Each row is a point. Each copy is the shape, with its points in the same order, turned, moved and blurred by noise. Some copies are also mirrored. Which?
In the rows, 128 means zero.

Shape (6 x 3):
[[166  90 117]
 [185  50 185]
 [ 75 148 145]
 [ 63 185 130]
 [152 162 139]
 [143 120 137]]
Copy 1 (6 x 3):
[[ 93 125 181]
 [132  66 217]
 [173 175 119]
 [168 197  84]
 [117 126 109]
 [123 131 149]]
Copy 1 is: only turned
Copy 2 (6 x 3):
[[ 99 118 114]
 [ 92 107  32]
 [159 212 118]
 [189 223 147]
 [175 136 122]
 [135 148 110]]
Copy 2 is: mirrored
Copy 3 (6 x 3):
[[111 104 179]
 [155  93 221]
 [169 174 115]
 [174 176  77]
 [160 102 110]
 [139 129 142]]
Copy 3 is: only turned

Shape (8 x 4):
[[ 85  77  96 215]
 [ 67 128 144 162]
 [137 178 133 205]
 [ 60 127 105 102]
 [138 144 121 149]
 [141 135 189  87]
 [174 148  72 142]
 [ 92 153 181  74]]
Copy 1 (8 x 4):
[[187 184 220 120]
 [132 136 187 169]
 [ 83 156 191  83]
 [175  91 148 170]
 [124 135 139 104]
 [ 98 151  75 161]
 [144 129 123  50]
 [ 91 113  96 201]]
Copy 1 is: mirrored
Copy 2 (8 x 4):
[[155   8 104 137]
 [118  82  68 122]
 [ 98  83 102 209]
 [ 99  97 109  68]
 [121 109 127 159]
 [146 187 103 126]
 [111 103 193 172]
 [107 176  79  94]]
Copy 2 is: mirrored
Copy 3 (8 x 4):
[[156  61  56 156]
 [166 120 121 181]
 [ 77 102 117 209]
 [169 172 112 134]
 [ 94 121 129 152]
 [117 137 209 128]
 [ 48 136  94 126]
 [150 172 199 144]]
Copy 3 is: mirrored
Copy 4 (8 x 4):
[[150 130  28 171]
 [183 101  86 119]
 [197 185 120 147]
 [139  57 122 131]
 [143 152 129 129]
 [130 132 151  45]
 [106 174 152 166]
 [152  88 156  55]]
Copy 4 is: only turned

Shape (10 x 6):
[[193  93 115 140  92 175]
 [143 143  82 134 113 129]
 [150 129 170 122  82  98]
 [ 76 166 110 105 185 149]
 [ 89 122 151  91  54 118]
 [174  92 115 115  92 206]
 [100  48  82 152 117 137]
 [ 43  82  87 128 191  95]
 [194 137  62 175 122  72]
 [ 97 153 145 170 110 107]]
Copy 1 (10 x 6):
[[ 76 150 127 119 151 175]
 [125 102 137 101 123 124]
 [130 161 190 160 133 137]
 [197 116  71 119 131  74]
 [172 181 179 121  76 137]
 [ 91 159  93 104 146 191]
 [ 77 151  99 132  63 105]
 [133 136  83 142  62  26]
 [ 56  58 185 109 152  89]
 [147 108 157 178 115 106]]
Copy 1 is: only turned
Copy 2 (10 x 6):
[[155  81 107  62 148 178]
 [149 108 163 113 122 133]
 [190 137  86 138 145 128]
 [ 63 133 171 173 104 118]
 [169  77  93 175 149 104]
 [123  55 105  76 156 178]
 [144  44 126  98  61 106]
 [ 90  93 155 145  34  54]
 [210 151 185  66 101 134]
 [169 128 135 176  90 147]]
Copy 2 is: only turned
Copy 3 (10 x 6):
[[120  60 113 166 122 201]
 [122 112 109 173 149 123]
 [136 106 207 164 143 152]
 [151 116 109  76 174  74]
 [173  76 199 157 105 103]
 [139  36 105 148 115 191]
 [178 130  91 148  68 150]
 [206 188  99  94 112  97]
 [104 168 106 218 162 155]
 [106 138 172 131 117 100]]
Copy 3 is: mirrored
Copy 4 (10 x 6):
[[ 91 163  97 119 184 174]
 [ 71 133 134 161 145 123]
 [128 163 106 102 102 115]
 [117  47 164 183 117 136]
 [118 114  57 124  92  94]
 [ 97 136  70 131 180 196]
 [ 62  73 102  97 195 104]
 [ 75   7 167 110 140  83]
 [ 41 182 186 128 159 103]
 [141 125 138 142 140  67]]
Copy 4 is: only turned

Shape (11 x 6):
[[189 117  52 118 148  74]
 [136  97 122 127 107 192]
 [122 118 127 106  78 161]
 [126 151 124 148  73 140]
 [126 153 132 125 124 159]
 [147 121 159 123 113 162]
 [151 143  68 119 138 102]
 [105 138 135 109 111 109]
 [ 86 123 119 157 160 102]
 [163 102  64 125 126 151]
 [125 101 147 155  97 178]]
Copy 1 (11 x 6):
[[145 195 209 183 141 172]
 [ 91 147 136 133  82  79]
 [ 69 154 128 106 118 105]
 [ 98 177 113  90 110 129]
 [105 136 102 134  99 129]
 [104 115 139 108  83 115]
 [128 187 155 170 134 161]
 [113 129 122 123 150 137]
 [176 146 101 135 149 133]
 [114 190 178 171 107  99]
 [116 138 115  96  95  75]]
Copy 1 is: mirrored
Copy 2 (11 x 6):
[[158 249 144 141 121 146]
 [ 74 125 105 155 109 153]
 [ 97 117 137 126  96 176]
 [118 128 131  98  66 142]
 [100 127 145 118 115 119]
 [ 94 122 108 109 132 144]
 [143 200 162 135 108 130]
 [149 120 158 114 118 151]
 [182 126 137 151 121 102]
 [103 194 124 169 101 147]
 [ 97 103  87 134  99 143]]
Copy 2 is: mirrored

Shape (14 x 8):
[[154 153 156 142 113 176 102 141]
 [154  85  88 169 107 150  52  71]
 [ 83 113  22 175 117  84 129 155]
 [152 105 105 179  82 124  84  85]
 [166  78  60 116 187  69 127 123]
 [177 195 158 155 175 168 153 138]
 [143  68 108 114 176 122 133 112]
 [148 162  97 135  60  88 135 189]
 [159  90  93 167 157 198 147  92]
 [100 151 153  62 133 181 160 179]
 [153 111 100 121 117 180 100 190]
 [ 92  67 115 168 104 152  91 124]
 [154 128 185 117 165 199  64  98]
 [ 81  78  73  75 136 132  93  91]]
Copy 1 (14 x 8):
[[166 146 138 122 209 106 115 117]
 [213 179 200 162 129 145 114 142]
 [144 110 107 173  65 169  50 106]
 [211 131 166 163 123 127 134 136]
 [ 73 161 163 193 106 165 122 170]
 [ 97 139 164 117 206  59 115  79]
 [103 159 161 155 144 138  99 196]
 [150  96  65 175 148 141 137  77]
 [149 203 168 141 125  70  81 139]
 [105 127  70  72 206 125  87 143]
 [153 184  95 152 195 149  79 120]
 [198 133 149 144 149 138  50 176]
 [157 175 207  85 244 120 111 153]
 [148 155 139 101 111 201  87 194]]
Copy 1 is: only turned
Copy 2 (14 x 8):
[[137 109 126 192  72 136 126 132]
 [148 160 120 153  22  59 158 197]
 [135 175 197  90  86  83  50 210]
 [174 130 129 142  51  78 146 213]
 [125 169 180  60 111  44 154 121]
 [173 127  98 186 137 126 123  86]
 [108 152 137  88  98  91 169 142]
 [160  85 226 162 112 118  93 181]
 [131 197  94 153 114 107 164 168]
 [ 50  80 136 159 126 154 107 113]
 [ 86 150 186 185  71 118 132 142]
 [114 150 131 120  30 134 128 204]
 [124 110  69 176  39 119 155  93]
 [ 54 125 124  88  61  47 118 178]]
Copy 2 is: only turned
Copy 3 (14 x 8):
[[ 94 164 136 134 114 148 166 132]
 [117  87  88 143  76 132 158  42]
 [152  85  98  63 184  75 119  48]
 [122  92 139 143  85 129 156  48]
 [ 91  48  86 114 127  65  64 119]
 [ 53 159 154  77  94 134 132 167]
 [ 90  83  65 141 120 129  73 123]
 [125 108 199 129 189  70 157 116]
 [ 64  85  92  88 103 184 133  96]
 [116 157 102 130 196 159 138 204]
 [ 66 135  95 155 176 128 164 114]
 [133 121  81 147 146 168 120  52]
 [ 80 171  80 163  54 158 145 147]
 [170  73  30 144 128 119 132 115]]
Copy 3 is: mirrored

Shape (15 x 9):
[[101 144  84 164 187  69  75 165 136]
 [113 107 194 132  89 173 122 134 175]
 [108 137  94 167 171  44 131 162 143]
 [ 99  78 157  91  44 150 189  82 177]
 [ 98 173 149  98  54 234 154 123 136]
 [107 143 144 163  40 190 127 179 211]
 [126 100 163 124 143 170 208  68 214]
 [131  62 143 108  90 137 133  29 174]
 [111 105 178 105  83 161 146 170 165]
 [130 189 159 124 126  79 120 165 142]
 [143 116 112 180 173  84 142 153 105]
 [108 170 173 190 156  78 107  92  95]
 [ 74 130 198 139  59 210 158 143 113]
 [119 141 106 192 117  67 150 148 164]
 [194 126 110 169 146  82 134 136 138]]
Copy 1 (15 x 9):
[[ 64 159 194  84 138  94 104  90 144]
 [161  64  97 133 170 167 133 137 132]
 [ 95 164 217 130 124 108  87  92 152]
 [233  74  91 188 120 124 111 154 162]
 [148  65  54 152 144 114 109 219  85]
 [151  89  67 136 203 164  51 139 112]
 [229  96 136 116  86 194 110 173 145]
 [235 114  96 132 111 118 172 132 180]
 [153  45 104 156 144 148 107 121 115]
 [110 124 194 146 166 109 121 120  80]
 [ 82 173 173 141  97 150 127  94 139]
 [ 94 173 197 144 160 133 182 164 150]
 [114  46  73 186 157 157 126 192 137]
 [126 176 177 157 154 138  72 112 152]
 [130 195 157 136 113 147 128  84 103]]
Copy 1 is: mirrored
Copy 2 (15 x 9):
[[123 126  97 122 107 156 132  31 176]
 [130  63 119 164 105  88 118 183 131]
 [162 142 106 139 146 171 137  45 140]
 [171 107 182 135 147  59 103 203  94]
 [ 77  97 134 175  61  58 113 186  43]
 [171  62 120 157  26  82 153 171  96]
 [164  76  76 128 197  61  99 172  71]
 [136  90 150  67 171  80  59 185 132]
 [151 104 112 188 109  86 134 185 131]
 [103 129 123 159 124 152 203 112 123]
 [139 143  80 145 144 199 108  88 127]
 [ 77  77 126 137 163 204 122  78 107]
 [106  62 149 217  85 112  89 199  90]
 [189 113 125 123 111 171 131  81 111]
 [153 146  78  91 139 193 135 121 130]]
Copy 2 is: only turned
Copy 3 (15 x 9):
[[ 46 141 172 181 175 155  87 127  79]
 [104 175 127  67  95 112 151 151 153]
 [ 49 119 147 157 193 162 122  90  73]
 [145 156  64  82 120 110 209 100 210]
 [209 196 131  84  69 170 163 154 170]
 [122 223 151  39  85 149 118  92 156]
 [137 123 164 105 149  77 166  96 228]
 [ 96 101  82 123  93 102 166 118 242]
 [120 184 110  75 112 101 149 126 129]
 [ 99 123 184 128 105 154 162 117  59]
 [ 89  87 145 116 199 152  84 116  97]
 [ 61  75 182 117 155 183 153 185 125]
 [169 186 105  39 124 156 166 177 159]
 [ 69 125 161 106 167 172 125  63 112]
 [ 88  60 160 121 145 141  85  85 110]]
Copy 3 is: mirrored
Copy 4 (15 x 9):
[[ 53 163 145  44 131 136 106  60 112]
 [168 111 111 148 143 115 156 142 179]
 [ 31 143 157  91 110 113 124  76 101]
 [160  87  79 213 106 125 206 131 115]
 [207 137  26 140 109  90 139 169 139]
 [171  99  69 147 181  50 130  99 159]
 [138  85 115 226  63 162 114 123 163]
 [130  97  89 202 128 217 183 126 133]
 [170  93 112 133 119  83 170 136 150]
 [ 55 119 105  63 107  82 141 150 152]
 [ 69 154 183 105 120 127 110 129  86]
 [ 37 210 138 109 120 132 142 158 161]
 [208 169  94 156 120  74 182 169 154]
 [ 41 134 123 133 141  81 127  91 111]
 [ 55 104 150 113 143 135  94 150  94]]
Copy 4 is: only turned

Shape (14 x 9):
[[127 113 124 166 140 135 129 115 151]
 [129 106 134 122 156 136 145  78 157]
 [146 107 139 132 158 140 119 141 109]
 [122 127 117 122 131 124 134 150 148]
 [120 124 120 131 158 132 115 149 154]
 [125 125 121 134   7 102 119 133 152]
 [131  66 117 139 137 116 174  96 123]
 [138 116 152 128 143  87 161 163 156]
 [103 126 149 143 156 127 105 154 148]
 [118 123 117 151 117 132 109 137 132]
 [134  83 142 143 152 114 111 160 163]
 [106  98 122 126 145 135 118 142 137]
 [120 115 131 131 145 104 128 112  94]
 [135 116 117 126 156  97 116 143 142]]
Copy 1 (14 x 9):
[[ 96 127 124 119 112 114 122 112 111]
 [111 132 139 161 117  80 141 122 111]
 [135 128 163 112 115 127 119 150  98]
 [149 133 120 129 108 134 120 116 127]
 [148 144 124 114 117 125 120 108 100]
 [123  97  91 122 154 158 129 121 229]
 [ 86 123 163 184 108 129 124 124 124]
 [151  92 137 138  83 150 148 101 110]
 [145 119 115 103 133 129 127 114  86]
 [119 136 116 106 129 138 116 127 129]
 [136 113 159 108 124 135 127  82 102]
 [135 138 138 135 139 134 113 117 104]
 [114 137 143 143 123 146 151 158 108]
 [138 147 143 120 107 142 149 112 110]]
Copy 1 is: only turned
Copy 2 (14 x 9):
[[123 112 117  84 136 124 139  88 121]
 [112  86 124  76 136 144 145 120 166]
 [148  84 123 126 141 126 130 125 109]
 [115 120 126 123 122 106 115 122 126]
 [132 109 126 116 105  98 136 122 126]
 [ 86 210  90 104 135 171  73 107  97]
 [101  85  92 122 175 149 136  92 158]
 [ 69  96 106 125 134  89 112 144 108]
 [136 116 108 108 112  89 147 136 112]
 [132 136 116 115 123 123 130 101 109]
 [126  90  66 107 116 100 120 127 114]
 [141 113 101 122 126 110 132 122 138]
 [117 109 117 140 148 146 162 123 120]
 [108  93 107 128 101 122 129 124 115]]
Copy 2 is: only turned
Copy 3 (14 x 9):
[[124 101 146 117 131 157 141 112 111]
 [142 120 145 162 131 176 146  78 110]
 [153 133 150 120 160 140 109 115 134]
 [117 116 121 116 139 118 116 108 105]
 [128 117 147 113 136 132 112 101  95]
 [ 52 143  96 132  81 126 149 175 147]
 [136 127  94 149 173 178 161 100 136]
 [136 132 106 100 118 113 134  65 136]
 [151 126 155  96 122 124 131 113  94]
 [117 111 133 117 132 141 124 139 108]
 [119 149 146  80 142 146 137  83 113]
 [135 133 136 119 152 133 130 121  89]
 [163 134 111 130 136 158 116 129 125]
 [131 129 121 101 129 149 101  96 112]]
Copy 3 is: only turned
